Every row gives one point. To make a cloud, some directions were put in groups of two or more. Within a group, all points are equally far from the middle, so they leave a hole (a ring in 2 directions, a hollow ball in 3). The other directions are filled evenly. Then the cloud was stretched, turned, moved and blurred a little. How many holes are there, and how many directions does each take, smallest first?

Cloud (22 x 3):
[[-36   1 -67]
 [-49   1 -13]
 [ 57  41  44]
 [ 18 -10 -95]
 [  9   6 -52]
 [ 17  60  -4]
 [ 50  63  35]
 [ 37 -24 -43]
 [-57 -27 -17]
 [-12  64 -31]
 [-15 -29   1]
 [ 21  10  47]
 [ -5 -21 -46]
 [ 22   4 -54]
 [  8 -13  -6]
 [ 28 -30   7]
 [-50  12  -6]
 [-37  19 -38]
 [ 61  20  35]
 [ 28  23 -84]
 [ 40  -1   1]
 [ 35   8   9]]
Holes: 0

Cloud (53 x 6):
[[ 51   5 -48  -2  53 -26]
 [ 13  72  38 -15  21  51]
 [-40  88  -9 -10 -12 -35]
 [  4 -19 -18 -24   0 -60]
 [ 22  78  17 -67  15  24]
 [-31  83 -18  18  61   7]
 [-12  71  -6  37  42  44]
 [-40 -30 -11  33  16 -28]
 [ 17  70  24 -56 -43  -5]
 [ 21  42 -55  43  11  22]
 [-25  39  34  11  81  31]
 [ 33   0  15 -70  45 -37]
 [ 52 -30 -15   8 -42  69]
 [ 13 -19 -54 -10  80 -15]
 [ 11 -78  -2 -11  27  57]
 [  6 -12 -25  46 -32 -36]
 [ -3  23 -46 -37 -67   4]
 [ 45  46 -12 -54   0  50]
 [-32 -43  23  31  12   8]
 [ 39  17 -70 -26 -27  12]
 [  4 -13 -19  39 -17 -44]
 [-19  39  -9 -39  76 -44]
 [ 25  53 -18  10 -19 -50]
 [ 35 -30 -29 -34 -54 -33]
 [-19  16 -23  62 -59  26]
 [ 67  32 -30 -53  -6  29]
 [ 24  36 -10 -56   4  62]
 [ 14  36 -25 -21 -67 -35]
 [ 31  74 -45 -12  16  -7]
 [ 26  81 -32  15  16 -18]
 [-23  37 -13 -10  90 -32]
 [-17  57  44 -59 -18  13]
 [ 82 -43 -13 -41  20  39]
 [  4  -1  -8  29  95  -1]
 [-20  37 -48  45   5  45]
 [ 24  22  -5  40  24 -40]
 [ 23  72  24 -57  17  37]
 [ 31 -35 -48 -60  61  -5]
 [ 19  26 -46  57   2  42]
 [  5 -13 -43  12  89  -7]
 [-22  25  -1 -61 -56  16]
 [-54  -9 -47 -29   4 -13]
 [-26 -57  -3  10  29  57]
 [-26 -54 -49  31  39   9]
 [ 41  65  17 -47   8  44]
 [ 32  46 -14  35  15 -37]
 [ 25 -16 -19 -27 -24 -54]
 [-59 -32 -31  32  24  13]
 [ 24  60  12  27  19  57]
 [-27 -52 -52   8  16 -21]
 [-17 -19  -9 -59  -2  57]
 [ 29 -45 -74  19   2  -8]
 [ 35 -15  40 -13  71  24]]
Holes: 3 (2, 2, 2)

Cloud (73 x 8):
[[  7 -38 -35 -18 -17 -36 -31  -9]
 [ -8  47 -22  34   0  20  -2  -8]
 [ 17  21 -38  -9 -12  -1  51  12]
 [ 24   3  95  14   7  18  -7   0]
 [-49  29 -36   9 -23 -25  -3 -65]
 [-39 -10  28  -1   6  45   3 -56]
 [ 50  14 -33 -35 -29  25 -39 -21]
 [-16 -28  37  32  17 -39 -33  32]
 [-12   6  31  12  44 -28   8  -4]
 [-35  36   2  -9 -18 -10  30  -1]
 [ 18 -48   6  21   0  -4 -68 -32]
 [-22  61  19 -34 -30  22 -25  12]
 [ 30  28  -8   7 -19  17 -63 -43]
 [-18  43  11  -3   7 -28  38 -29]
 [ 37 -31 -13  11   0 -31  -9  29]
 [  0 -38  16 -18  -6 -42 -51 -23]
 [ 35  -9 -20   8 -37 -16 -26  34]
 [  2   8  63  42   3 -20  22  -8]
 [-18  -9  31 -17 -44 -59  12   9]
 [-22  -9 -19 -10 -57 -28 -33  -4]
 [ 38  -3 -50   6 -44 -11 -19  -8]
 [-40  31  21  38  24 -59 -23  -4]
 [  7  53  12 -16 -36  45 -46   1]
 [ 61 -31   4 -36 -43   7 -15   9]
 [ 23 -42  33   5 -32 -34 -19  31]
 [-53   0  48  -6   2   1  10   9]
 [  9 -11  -5  24  35  23 -52  22]
 [-26  23  -8   4  40 -12  -5 -37]
 [ 39  35  -8  -8  19  48 -18  22]
 [-53 -38 -11 -27 -10  28 -19 -16]
 [-32 -17  37  40 -40 -19 -46   7]
 [-48  32 -31  21  26 -38 -27 -46]
 [ -8  41   4  45  11 -49 -37  -6]
 [ -9 -20  37  -2 -50 -49  -6  -3]
 [ -2  -9  29  -5 -12  45 -25  73]
 [ 30 -29  61 -24  20  40 -28 -15]
 [-26 -32  37 -36   5  23  -3  23]
 [ 19  32 -42 -41   9  37 -12 -24]
 [-26  33   9  16  12 -86 -44 -16]
 [ 16  43  45 -42  11 -12 -35  -7]
 [  2 -15 -49   3   4 -22  -2  26]
 [ 10 -41  36  18   0  28 -65 -48]
 [ 18 -56  38  -6 -10  59 -45   9]
 [ -6 -22  79 -10 -14  46  -4  29]
 [-14  46 -35 -40 -30  24 -12 -15]
 [  6  43 -13  13 -10  69 -34 -18]
 [-61  15 -12  55  -6 -27 -25 -46]
 [ 10 -17 -35 -13  26  21   0  22]
 [ 37  35 -10 -51  -3  34 -37  22]
 [ 10 -18 -29 -14  14  19  15  33]
 [-40  50 -15   0 -40 -58  -8   7]
 [-10 -26  18 -42 -18  51 -49  27]
 [ -9 -13  64 -17 -29  39 -20 -41]
 [  6  35 -45  33   9 -15   5 -31]
 [ 40 -19 -15   6  -3 -18  25  43]
 [ 44  21   1 -27  39  17  23  20]
 [-13  10   1   0  44 -49  -6  -4]
 [ 22 -24  10  21 -29  29  40  18]
 [-20 -37  45  40 -12 -25 -13   6]
 [ 52  11 -16  13  -3 -24 -43  -1]
 [ -9  46  16 -35 -45  25 -27   0]
 [-54  -2 -46   8 -45 -21 -17 -34]
 [-19 -30  54  10  19  41 -48  15]
 [-26 -38  26  18   9  33 -27  31]
 [  6 -35  42  -8  10  52 -56 -47]
 [ 16 -34  56 -19 -34  67   2   7]
 [ 16  38  20  33 -24 -17  32  17]
 [ -4 -36  30  36 -17 -36 -15 -67]
 [-40  -7  46  11  -7 -80  -8  -7]
 [ 23  13 -58  -3 -41 -28 -17 -12]
 [  3 -21 -42 -33 -24  -5  30 -10]
 [ 22  -2  52 -57 -30  33  37  39]
 [  5  25  31   1   1  50  26 -36]]
Holes: 2 (3, 3)

Cloud (98 x 9):
[[ 69  13   6  10  19  24  -7  25  -7]
 [ 30  30 -38 -12 -23  21   3  30  -7]
 [ 12  -7   0   8   6  12   2 -25 -40]
 [ 48  -7   3 -21   8 -11 -16  34 -26]
 [-31  20 -13 -44  50 -30   2 -21 -13]
 [ 12  -7  -9 -30   2  33   7  -6  22]
 [ 42   0  -1 -26  -1  -8  18  56 -33]
 [  3 -18 -20 -53  29 -67  -6  24   9]
 [ 26 -34  -9  -6 -34  25  25 -15  13]
 [ 34  36   2 -42   6 -15  31  67 -12]
 [ 56 -22   6 -20 -95  44   6  12 -22]
 [ 20  27   6 -17  11   8  19  34  -5]
 [ -1 -34  30  20 -12 -30  15  22  21]
 [ 35 -47  24  10  34 -21  11 -29 -19]
 [  9  -6   0 -42 -13  38  15  52   7]
 [ -4 -14  -4 -12   1  15  19  24  25]
 [ 29  34 -14 -15  21 -22 -31 -16  14]
 [ 55   4  32   5 -42 -24  17  16 -44]
 [  0 -47   8  17   3   9  17 -21 -27]
 [-13  -5 -19  37   7  18  26   2  -1]
 [ -2 -26 -23 -15  44  -8 -10   6  -9]
 [ 52  30  -8  -7  50 -33  25  23   8]
 [ 10  10  -6   3 -60 -33  31  -4  28]
 [ 65   3   7  15 -35  37  -9 -19   6]
 [  4  23   2   9  -7  -5 -10 -41 -32]
 [ 11 -42  11   0 -33  -9  22  -2  16]
 [  1 -24  -7  -4  10   6 -30 -25  44]
 [  4 -17  11 -30 -25   2  27  14  24]
 [ 11 -16   7  10   7  -9  -7  28 -50]
 [ 22  20 -18   2   9 -28  22   2  -1]
 [ 19 -25  -4  14 -41  29 -12 -39 -15]
 [ 27  -5  -6 -25 -59  -4 -12 -35  -2]
 [ 37  40 -56 -15  25  21 -12  17   0]
 [  9   6  -4  14 -44 -32  26 -17  16]
 [-16 -20  -1 -16  12 -30  -4  36  30]
 [ 23  -4  22 -30 -27 -26  -5   6 -53]
 [  7 -13  47  26  21 -19 -23 -30  10]
 [ 27  33 -25  12 -16 -33 -20 -50  11]
 [ -4  17  -4 -10  -3 -46  -1  29  19]
 [ 44  20  -4  -6 -21 -11   3   8  17]
 [ 56 -13  -1  -2  -7  34 -26 -12  25]
 [-13 -16  21  24 -40   1  31 -10 -16]
 [  8  -8  16  -3  30 -25  37  21 -30]
 [ 20  -1  20  20  42   0  16  27 -38]
 [ 36  -3  -1 -10 -50  -9   8  21   0]
 [  1 -28 -15  19  13   0  25  43 -35]
 [ -1 -13   8 -27 -18 -18  36  14 -28]
 [ 33 -39 -18  -2   4   3   0   9  14]
 [  2 -32 -15 -26 -60  -8  17 -12  38]
 [ 18   5  14  -5  34 -19  -4  52 -39]
 [-39 -44  22  -4 -47  19 -13 -63   5]
 [ 19   1  18 -81 -44   8 -10   8   6]
 [-26 -11 -22  -4  49 -39 -25 -21  26]
 [  3   4 -37   8 -10  25   4 -24 -30]
 [  2  -3   7  48  22  -9  29  15 -38]
 [  5 -12 -14 -25 -12  18  23  38  28]
 [ 18   0 -18 -27  12 -31 -16 -22  33]
 [ 15 -19 -19  -4  -6  -3   0 -21   8]
 [  1  24 -30 -19 -26  18   2   0  25]
 [ 35   0 -35  -9  22   8  12  65 -25]
 [ 15 -29  13   8  56  -2  11   6 -14]
 [ 39  34  -6 -42  15  -1 -18  -2  32]
 [ 13 -16   5 -43  48 -22  -4  26  11]
 [-32 -23  -1   8 -19  25   7 -11  11]
 [ 51  14  31   2  25   2  16   1   1]
 [  7  11  11 -22 -23   7 -17   8  -5]
 [  8   5  -4 -18  57 -25  12  -4 -11]
 [-17 -16 -18 -15  25 -54 -19   6 -13]
 [ 19   0   9 -17 -12  20  28  73 -24]
 [ 42  -6 -26   0 -47   1 -23 -29  -8]
 [ 18  -1 -16  25 -33 -12   1  17  13]
 [-25  -3 -31 -30 -26  -8   1   6 -21]
 [ 63   5  10  28  22 -30  15  25 -39]
 [ 44  -1   8 -19  -5   1   2  61 -39]
 [ 13 -48  26  26 -10 -47   8 -12  -9]
 [ 34 -35  22   0 -45  32  29  -7   9]
 [  2  16 -21  -1 -11 -13   7  13  38]
 [-28  -9 -20 -16 -10   2  27  45 -23]
 [ 15 -17  -8  75  -6  13   8 -14 -12]
 [  3   3 -34   0 -36 -21 -29   6  -1]
 [  4 -44   4  30  46 -10 -33  -3 -22]
 [ 29  14  -7  -3 -13 -28  55   4 -29]
 [ 15   2  21  22  13  -8  -9  15 -61]
 [-26 -36   5   6 -20  10 -10  39   2]
 [ 50   1  -4  48 -23  -8  29   7 -25]
 [-21  -6 -23   1 -13 -36 -19   0   7]
 [-10 -22  17  52  30 -20  12 -29  -8]
 [  3  10 -20 -11  29 -27 -10 -20  22]
 [ 61  17  41 -39   2   0 -26  17 -13]
 [ 57 -22  35  11   2  15 -13 -38  -9]
 [ 51   8  30  29 -16  -9  38   7 -40]
 [ -8  19   6  -1 -21 -18 -16 -37   0]
 [ -6  -1 -34 -18  27 -34 -31   2   4]
 [ 18 -13  16  13   4   5  22 -13  21]
 [ -6 -18  -3   3 -53  23  41  22   0]
 [ 18 -17  23   1 -35  14 -13  -3 -28]
 [-12 -35  20  13 -23  17   7  41 -42]
 [ 17 -12  23  26  -6  12  16  34 -36]]
Holes: 0

Cloud (94 x 9):
[[ 20 -29 -31  -8 -19 -32  13  30  31]
 [  6 -38  14  25 -41  -7  -3  62  -4]
 [-23  41  44   5   4  36 -15  19   4]
 [-37  39  14   0  15  -4  29   5 -19]
 [-39  17  -5   0 -49  -6   7 -19 -12]
 [ -2   4   7 -51   5 -40   7  -3  13]
 [ 25  15  -5 -15  -8  23  11  15  28]
 [-21 -12  -5 -27 -38  47 -17  31  -9]
 [ -3 -33 -23  -1 -28 -21 -33 -12 -42]
 [ -4  52  41 -13  28 -36  35 -18  18]
 [  0 -14  -4   5   2  12  28   2 -23]
 [-27  23  -1  -1  12 -19  -8  65  -4]
 [ -8 -20   0 -13 -72 -10 -28  53 -26]
 [-18  -2  25  14  17 -53  20  55  26]
 [  8 -30 -19   6 -37   4 -19  79 -28]
 [ 11  -5 -33  -8 -29 -10  37  60 -20]
 [ -8   6  33  -7  -6 -22 -46 -17  16]
 [-20   4  44 -13   8   2  10  28 -20]
 [-14  18  14  -7 -30  64 -33  -1  19]
 [  8  16  -7  30  17 -28  26 -12  24]
 [-32  24  12  15 -21 -33  33 -13  16]
 [  8 -27 -17 -30 -17  41 -10   9  -4]
 [-32  19  53  29  -7 -17  -6 -34  14]
 [  8  15  24  -3  21 -35 -22 -10  28]
 [ -4  19  17   9  24 -19 -26   9 -33]
 [-15  28  45  14  39   5 -33 -18  16]
 [-11   5 -20   5 -69  19 -15  -3 -13]
 [-28  28  14 -14   8  15  10 -32   2]
 [ 13   9   7 -39  -5 -21 -36  -6  15]
 [-43  -2  14 -37   4 -25  -3   2  -6]
 [-58   6   5   3 -31 -21 -31  22 -40]
 [  6  63  37   8  22 -42  -7  14  16]
 [-42  14  12  -5  19 -10  -9  41  13]
 [-32  -3  35  -7  -8  14 -65   2 -15]
 [ 32 -35 -43   7 -33 -17 -29  29 -33]
 [  0  28  -4   2   5 -46   5 -25  24]
 [ 44  -2  -9  15 -13  25   7  33  16]
 [ -6 -32  11  -3 -23 -43  -2  27 -45]
 [ -4   6 -25   8 -44  50 -52 -12 -35]
 [ 36  -1   9 -13  -6 -33 -11  46  23]
 [ 25  -3 -13  -8 -15  51 -10  15  -6]
 [  8   8  23   6 -45 -13  -1  41 -39]
 [  4 -10  10  15  17  28 -54  -7 -21]
 [-34   9  11 -11 -43  57 -25   3   1]
 [-26 -11  26  50  -4 -37 -14  10   3]
 [-20 -24 -24  16 -32  22 -44 -42 -20]
 [ -7 -12  15  13  17  -3 -36   6 -33]
 [-29  70  39  -7 -22  -9 -28   3  16]
 [-40  50  41  -7   0 -10   7   7 -41]
 [-11 -18 -43  24 -46  -1 -32  47 -31]
 [ 31   7   0   8   7  33  -3  -5  -4]
 [ -3   8  -7  -3  13 -95  42  38  -1]
 [-11  10   3  22 -16 -47  -4 -19 -37]
 [ -5 -34 -14 -19 -38 -45 -11  -5 -26]
 [-19 -23  12 -21 -35  48 -54  35  -7]
 [  3  31  29  20  21  25 -36   3  -8]
 [-27  35   7 -17 -39  46 -29  13 -19]
 [-18  38  33   4  45 -56   9  13  14]
 [ -4  17  10 -22 -37 -22 -61 -12 -14]
 [-62  23  26  11 -12 -28 -19  -5  11]
 [-20  10  52   3 -35  42 -45 -25  -8]
 [-12 -21 -15 -39 -31  -7 -12  -2  15]
 [  7 -11  22  32   6  -3  23   1 -24]
 [-30  -4  23  33  -7 -37 -11  33  26]
 [-29  33  22 -30 -35 -42  33  38  22]
 [  0   6  -6 -43 -30  30 -10  20  12]
 [-44  11  63   6   0  36 -17 -23  -1]
 [-45  30  48   5  11  16   0 -10 -20]
 [  3  11  27   9   8 -32  40  21 -28]
 [ -5 -30 -30 -31 -56 -43   5  13 -31]
 [-13  15 -13  -2 -15  56 -37 -28  -4]
 [ -1  15 -21  24  15  32  -8   5  25]
 [ 11 -32 -25  22 -15   8 -14  78   0]
 [-46  -5  12  22 -22  12 -12 -48 -14]
 [ -2  55  17   1  -6  -6  21  49  20]
 [ 19 -11   0 -26 -65  -9 -21  30   9]
 [-28  27  -4 -27   5 -43  14  53  22]
 [  9   4  24  -7 -48  -2 -15  21 -48]
 [-16  12 -16   2 -39  55 -64 -15 -21]
 [-15  37  24  -1 -33  -3  10  28  33]
 [ 34 -51 -26   0 -44 -14   2  19  14]
 [ -2  31  15  -8  15 -35  53  -1  26]
 [  2  20   2  23  32  -7  30 -12  18]
 [  1 -56 -41   8 -48  -2 -32  -1 -13]
 [ -9  21  43 -44 -32  -2 -26  25  10]
 [  8 -20 -33  -2 -23 -28  -1  31  32]
 [-37  -2  33 -13 -54  19 -21  23 -25]
 [  5  -3  28  -7  12 -67  10  14  23]
 [ 27 -45 -37  26 -23 -19 -18  12   6]
 [-14  22  20  38  13 -66  14  21  -9]
 [  2 -11 -29  -6 -50 -47  17  75  -4]
 [  7  17   3  10 -39   1 -47 -28   5]
 [ 18 -19 -27  22   1 -22 -15   7 -32]
 [ 23  13  -3   4   5 -23 -27  53 -16]]
Holes: 3 (2, 3, 3)

Cloud (104 x 9):
[[-47 -71 -40  27 -15  -6  20  16  37]
 [ -1  -9  19  -8  -4 -51  -2 -41 -41]
 [-38  -1 -30  30  70   2  18  28   7]
 [-79 -46 -43  50 -27 -30 -42 -13  10]
 [ 36  13 -10  28  23 -29 -20   6  41]
 [ 11 -61  42  10  33 -19  44  92 -11]
 [-28 -17  68  25  13   0  -9 -56  25]
 [-33   9   0  36 -35 -52  31  20 -37]
 [-15 -48   6  45   5 -38 -29  28  16]
 [ 27 -41 -77  -6 -11  -8  19  12 -23]
 [-13 -19  55 -56  22  12  61  10 -15]
 [ 51  59  59  22  17  -7   5   0  17]
 [-44  -8 -15   5  22 -27 -44  16 -31]
 [  7 -58 -56  37   1 -20  29  32 -41]
 [ 37  34 -36   9 -31 -21 -21   6 -12]
 [-10 -26  54 -75 -14 -40  -3  14 -10]
 [-50 -78 -28  -3 -30  -7  26 -24  25]
 [-48 -77 -65   3  -6  26  12  27 -40]
 [-65 -11   4  -1   6   3 -15  68 -29]
 [ 42  92  40  -2  18  -3  38   1  26]
 [-41 -11  77 -60  12 -11  27  49 -42]
 [ 29  18  75 -78 -15  -2   9 -15  -9]
 [-28 -11 -24  52  46 -54 -34 -21 -21]
 [  4 -66  28 -53  21  30  24  39  32]
 [-12 -16  55 -42  16 -18  -4 -46 -18]
 [-79 -32   1  -4 -40 -28 -18 -41 -16]
 [-23  61 -19  47  24 -31 -10 -39 -33]
 [ 32  30 -31  11 -30 -31   5 -80  14]
 [-38  68 -45  26 -25 -62   7 -14   0]
 [ -1 -55  44  48  53 -19  28 -19  30]
 [ -7 -22 -80  60  11 -49   2 -17  24]
 [  5  47  43  11 -52   5  22 -37  44]
 [-27  40  20 -27   6 -28  57   6  17]
 [-19  59   2   7  34  19  27  12  36]
 [-16 -70 -22  30  14  45  19  23 -18]
 [-11  58  38  22 -27  20  26 -29  52]
 [-70 -19  -8   3  29  -6  30   1 -51]
 [-43  -3  14 -39 -11  -4  31  67  14]
 [-48 -78 -45   3  29   2 -17  35  15]
 [ -3 -28   1  55  22  38  45 -51  13]
 [ -7 -27 -33   2  -3  43  26  14  52]
 [ 20 -61   4 -20 -22 -57   4  33  -3]
 [ 17  36  62  -9  -6 -37  27 -24 -39]
 [ 29 -31 -54  26 -50   8  50 -15  17]
 [ 34 -53 -28  -2 -37  50  22 -13  39]
 [-65 -60 -78  20 -18   5  20 -63 -11]
 [ 32  63  46 -52 -15   8  43  -8 -10]
 [-12  29  52 -61 -23  -5  36 -10 -31]
 [-17 -59 -12  18  72 -32  -5  21 -16]
 [ 76 -26  -7 -17  22  15   8   6   4]
 [-13  40 -29  65  13 -45 -25   0 -20]
 [-72  40 -69  21 -43  -9   5   1  14]
 [  2  59  35 -18   4 -44  29  45  18]
 [ 13 -22  63  -4 -13  28  44  36 -40]
 [ 23  57  16  37  27 -15  -1  31 -13]
 [-12  85  -3  25  36 -15   6  17  30]
 [ 78   5  61 -29  -3  14  76  39   8]
 [ 34 -82  35  -6  24 -22   4  12 -50]
 [ 67  -2   0  20 -23   8  -4 -36  14]
 [ 18  52 -14  17   1 -27  24  69   9]
 [-28 -34 -48  88  22   9  25  -2 -16]
 [-41 -40  -5 -38 -34  -9 -43  70  -4]
 [ 38 -14  34  14  19  -2  73 -27 -12]
 [-29   1 -62  27  40  12  17  17 -15]
 [ 15 -43  -4  27   5  23  26  92 -16]
 [-39  10  12 -21 -37   3  -4  62  24]
 [-19  13  19  10  33 -58 -26  28   3]
 [-66 -16  -3 -15 -53 -19 -12 -47 -21]
 [ 54  53  72 -22  19 -10  28  67   7]
 [-43 -19  37  14  46   5 -30 -40  25]
 [ 55  -3  29   1   9 -19 -23  54  15]
 [ -6  42 -27  71 -22 -14   3 -12 -23]
 [-43  55 -42  37  24  16   2  -2   1]
 [  7 -89 -10  -1 -24 -28  30  55   6]
 [-23  27   2  24  15 -46  69 -39 -24]
 [  4  13  11  30 -17   3  10  81  10]
 [-34 -46  14  16 -46 -37  -4 -35  14]
 [-29  51 -55  11 -47  15 -24 -38  20]
 [ 49 -65 -43   4 -52  23  31  -4  -5]
 [-47 -69  23   8 -11  -4  -2 -72  -3]
 [-46 -49 -89  59 -49  -5 -25 -59  16]
 [ 35  66  75  20  -7  -9  42 -29  20]
 [ 54  29  19  17   0  15  60   4 -15]
 [-48   2   4  78   4 -54 -16 -28 -30]
 [ 72 -44 -12   3 -21  31  44   0   1]
 [ 13 -66  50 -61 -46  19   7 -11  27]
 [-31  24 -56   3 -66  15 -28 -29  11]
 [-21  48  17 -23  -1 -18  65 -37   3]
 [ 28 -35  48  15  -8  -9  18 -66   8]
 [-36 -31  -1 -45 -42 -15 -30  35  21]
 [ 21  60  13 -11 -16 -14  13 -39 -29]
 [ 37 -56 -29   4 -50  -2  45 -26   4]
 [-29 -95  32  37  35 -19   9   4   3]
 [-60 -70  -7 -17 -33  -7  34  75 -18]
 [-81 -81 -27  31  17   1  26 -35 -27]
 [-50 -77  24  50  48   0  31   2  -4]
 [ 33  65  10  59  42   2  45   3  23]
 [-37 -47 -13  -7  19 -30 -14 -51 -37]
 [ -7 -17 -60   8  26  -4 -12  -5  47]
 [ 11 -18  41   0  67 -22 -19  -4  -2]
 [ 60  -1  59 -27 -24   8  74  53  20]
 [-31 -33  67   3  -6   4  28  39 -49]
 [ 27  49  34  22  22 -40  -8   3  44]
 [ 76 -37  35 -16  34  15  48   7 -11]]
Holes: 3 (2, 2, 4)
